Every row gives one point. Each table stands for the endless flat space through its points: a line for two points, a plane for three, and so on. The two share one point or none. Which?

First (2 x 3):
[[ 0.22  0.28  0.42]
 [-0.02  0.20  0.10]]
Second (2 x 3):
[[-0.08  0.27  0.08]
 [ 0.16  0.23  0.32]]
They share: [0.10 0.24 0.26]

First (2 x 4):
[[ 0.12  0.07  0.07  0.43]
 [-0.28  0.42 -0.18  0.03]]
Second (2 x 4):
[[-0.25  0.00 -0.21  0.18]
 [ 0.10  0.35  0.09  0.33]]
They share: [-0.04  0.21 -0.03  0.27]

First (2 x 6):
[[-0.21  0.26 -0.32  0.12  0.13 -0.27]
 [-0.11  0.01 -0.07  0.32 -0.22 -0.37]]
Second (2 x 6):
[[-0.17  0.18 -0.18  0.14 -0.11 -0.39]
 [-0.17  0.17 -0.20  0.17 -0.06 -0.35]]
They share: [-0.17  0.16 -0.22  0.20 -0.01 -0.31]

First (2 x 8):
[[-0.42 -0.08  0.11  0.39  0.10 -0.05  0.33 -0.03]
 [-0.47 -0.04  0.17  0.45  0.17 -0.05  0.39 -0.04]]
Second (2 x 8):
[[-0.22 -0.14 -0.01  0.19  0.02 -0.04  0.19 -0.02]
 [-0.46 -0.22 -0.09  0.47 -0.02 -0.08  0.43 -0.22]]
They share: no point

First (3 x 9):
[[-0.17  0.04 -0.29 -0.30  0.25  0.09 -0.05  0.12  0.09]
 [ 0.01  0.48 -0.13 -0.18  0.19  0.19 -0.01  0.52 -0.13]
 [ 0.21  0.16 -0.10 -0.07  0.31 -0.08  0.19  0.28 -0.25]]
Second (2 x 9):
[[ 0.08  0.16  0.03 -0.26  0.28 -0.16  0.31  0.20 -0.02]
 [ 0.20  0.28 -0.27  0.04  0.28  0.14 -0.05  0.44 -0.38]]
They share: [ 0.14  0.22 -0.12 -0.11  0.28 -0.01  0.13  0.32 -0.20]

First (2 x 11):
[[-0.01  0.13 -0.44 -0.07  0.39 -0.16 -0.29  0.00  0.00 -0.48  0.04]
 [-0.06  0.20 -0.38 -0.10  0.32 -0.19 -0.22  0.06  0.07 -0.40 -0.04]]
Second (3 x 11):
[[-0.41  0.30 -0.22 -0.20  0.24 -0.19  0.12 -0.02  0.28 -0.54 -0.11]
 [ 0.08  0.26 -0.36 -0.08  0.26 -0.24 -0.31  0.20  0.06 -0.17 -0.11]
 [-0.32  0.21 -0.46 -0.23  0.21 -0.19 -0.06  0.10  0.16 -0.57 -0.26]]
They share: [-0.11  0.27 -0.32 -0.13  0.25 -0.22 -0.15  0.12  0.14 -0.32 -0.12]

First (2 x 12):
[[-0.17  0.26  0.35 -0.31  0.11  0.15 -0.06 -0.20  0.20  0.08 -0.13 -0.19]
 [ 0.04  0.23  0.23 -0.16 -0.07  0.39 -0.30 -0.05  0.05  0.02 -0.31 -0.10]]
Second (2 x 12):
[[ 0.03  0.37  0.37 -0.19  0.13  0.27 -0.19 -0.29  0.19 -0.09 -0.37 -0.38]
 [-0.13  0.09  0.37 -0.43  0.01  0.31 -0.15  0.03  0.03  0.19 -0.13 -0.06]]
They share: no point

First (4 x 14):
[[-0.74 -0.31 -0.07 -0.52  0.04  0.02 -0.14 -0.20 -0.06 -0.46  0.18  0.46
   0.01 -0.49]
 [-0.53 -0.16 -0.11 -0.46  0.00  0.06 -0.14 -0.26 -0.05 -0.35  0.20  0.31
   0.01 -0.31]
 [ 0.03  0.24 -0.29 -0.18 -0.18  0.25 -0.27 -0.22  0.03 -0.13  0.33 -0.05
  -0.16  0.06]
 [-0.12  0.17 -0.30  0.08 -0.45  0.57 -0.53  0.47  0.37 -0.21  0.34  0.09
  -0.49 -0.47]]
Second (3 x 14):
[[-0.01  0.29 -0.06  0.04 -0.26  0.53 -0.23 -0.01  0.40 -0.05  0.32  0.18
  -0.14 -0.49]
 [-0.03  0.30 -0.20 -0.16 -0.17  0.35 -0.32 -0.09  0.30 -0.19  0.16  0.03
  -0.14 -0.51]
 [-0.13  0.15 -0.10 -0.12 -0.24  0.45 -0.17  0.03  0.24 -0.13  0.32  0.20
  -0.18 -0.33]]
They share: no point

First (3 x 18):
[[-0.21 -0.19 -0.08  0.22  0.05  0.30  0.08  0.02  0.37 -0.17 -0.58 -0.04
  -0.40 -0.23  0.00 -0.07  0.23 -0.45]
 [-0.05 -0.23 -0.04  0.26  0.21  0.14  0.04  0.16  0.25 -0.15 -0.46 -0.04
  -0.32 -0.15  0.06 -0.01  0.07 -0.35]
 [ 0.19 -0.20 -0.06  0.27  0.36 -0.02 -0.07  0.32  0.16 -0.08 -0.28 -0.05
  -0.17 -0.13  0.13  0.05 -0.11 -0.21]]
Second (2 x 18):
[[ 0.15 -0.10 -0.26  0.33  0.18 -0.10 -0.25  0.33  0.28 -0.13 -0.14 -0.07
  -0.01 -0.13  0.04  0.04 -0.17 -0.28]
 [ 0.45  0.05 -0.11 -0.02  0.38  0.30 -0.10  0.23  0.28  0.22 -0.34 -0.07
  -0.16 -0.53  0.24 -0.01  0.08 -0.03]]
They share: [ 0.27 -0.04 -0.20  0.19  0.26  0.06 -0.19  0.29  0.28  0.01 -0.22 -0.07
 -0.07 -0.29  0.12  0.02 -0.07 -0.18]
